Each point is reached from the start by the listed moves, each made once or not at all, plus a little noise. Is the number of moves made odd or even? Then give how often each move was made.

Moves:
(1): [ 0.3  0.1 -4.2]
(2): [0.0 4.1 0.5]
(3): [ 5.6  0.5 -5.3]
Start: [ 2.2 -2.7  0.9]
Points:
[2.2 1.3 1.1] -> odd (0, 1, 0)
[ 7.9  1.9 -3.9] -> even (0, 1, 1)
[ 7.7 -2.2 -4.4] -> odd (0, 0, 1)

Moves:
(1): [-0.2  5.2  1.2 -0.5 -0.2  0.3 -2.5 -1.6  3.0 -1.4 -1.7 -0.4 -3.0  0.3]
(2): [ 2.6 -2.4 -5.2  1.2  0.8  2.8 -0.4  2.8  1.3 -0.8  3.4 -0.4  3.8 -3.8]
(3): [ 1.5  1.8  2.1 -1.4  0.1 -3.4  7.6 -3.9 -3.4 -2.4 -0.6  2.1 -1.8  2.2]
(4): [ 2.2 -2.7 -0.4  7.6  4.9  1.8 -4.3 -0.2  3.0  3.7 -3.6  2.6  1.0 -0.8]
(5): [-1.6 -2.0  0.4  0.9  3.2 -2.1  0.6 -0.9 -0.5 -3.2 -2.7  0.4 -2.6  0.4]
(6): [ 2.2 -3.1  1.6  2.7  4.3  1.6 -0.3 -1.2  1.0 -0.1 -2.5 -2.9 -1.1  5.2]
(7): [-2.2  1.3 -1.2  1.3 -0.4  8.0 -3.4 -1.2  0.9 -2.1  1.2 -1.9 -2.8 -0.1]
(8): [ 0.2 -1.5 -2.5 -3.2 -1.4  2.1  0.5  0.3  0.4  2.4  0.3  0.8  3.2  1.2]
(9): [ 0.5  1.2 -2.3 -3.5 -0.2 -1.1  2.6  4.8 -0.4  4.2 -4.5  1.4  1.8  1.6]
(10): [-2.3 -2.0 -1.8  0.7 -0.6 -2.3  2.5 -3.9 -4.3 -1.6  5.8 -3.5 -1.1  3.8]
(11): [-1.8  2.8  0.4 -4.2  1.0  3.3  1.9 -1.2  3.0  0.0  0.4 -3.0  0.1  0.8]
(12): [-1.9  1.0 -2.6  0.5 -2.8  2.3 -0.2 -1.0 -1.8 -3.4  5.0 -0.8  3.8  0.6]
Start: [-3.7 -0.8 -0.1 -1.3 -5.0 -0.8 -0.5 -1.2 -0.9 -1.1 -2.4 -0.4  0.6 -3.6]
Points:
[  2.6 -10.6  -8.7   4.2   6.6   4.7  -1.4   4.3   3.8   4.9 -11.3   1.0
   6.8   0.0] -> even (0, 1, 0, 1, 1, 1, 0, 1, 1, 0, 0, 0)
[-3.2 -4.2 -0.2 -1.8  1.9 -8.1 12.8 -6.2 -8.9 -4.8 -7.3 -2.3 -4.7  9.8] -> odd (0, 0, 1, 0, 1, 1, 0, 0, 1, 1, 0, 0)
[-3.1 -8.5 -9.2  5.8  1.8  6.2  2.5 -8.6 -4.3 -5.4  1.6 -0.5  0.3 -1.3] -> odd (0, 1, 1, 1, 1, 0, 1, 1, 0, 1, 0, 0)
[ -5.0  -3.9 -10.0   4.4  -1.4   7.1  -1.5  -4.9   0.5  -3.0   8.5  -5.4
   8.3  -3.0] -> odd (0, 1, 0, 1, 0, 0, 0, 0, 0, 1, 1, 1)
[-1.3 -0.2 -8.8 -6.7 -6.2  7.4  6.4  1.4 -1.8  0.2 -2.8  1.5  4.9 -2.6] -> odd (0, 1, 1, 0, 0, 0, 1, 1, 1, 0, 0, 0)
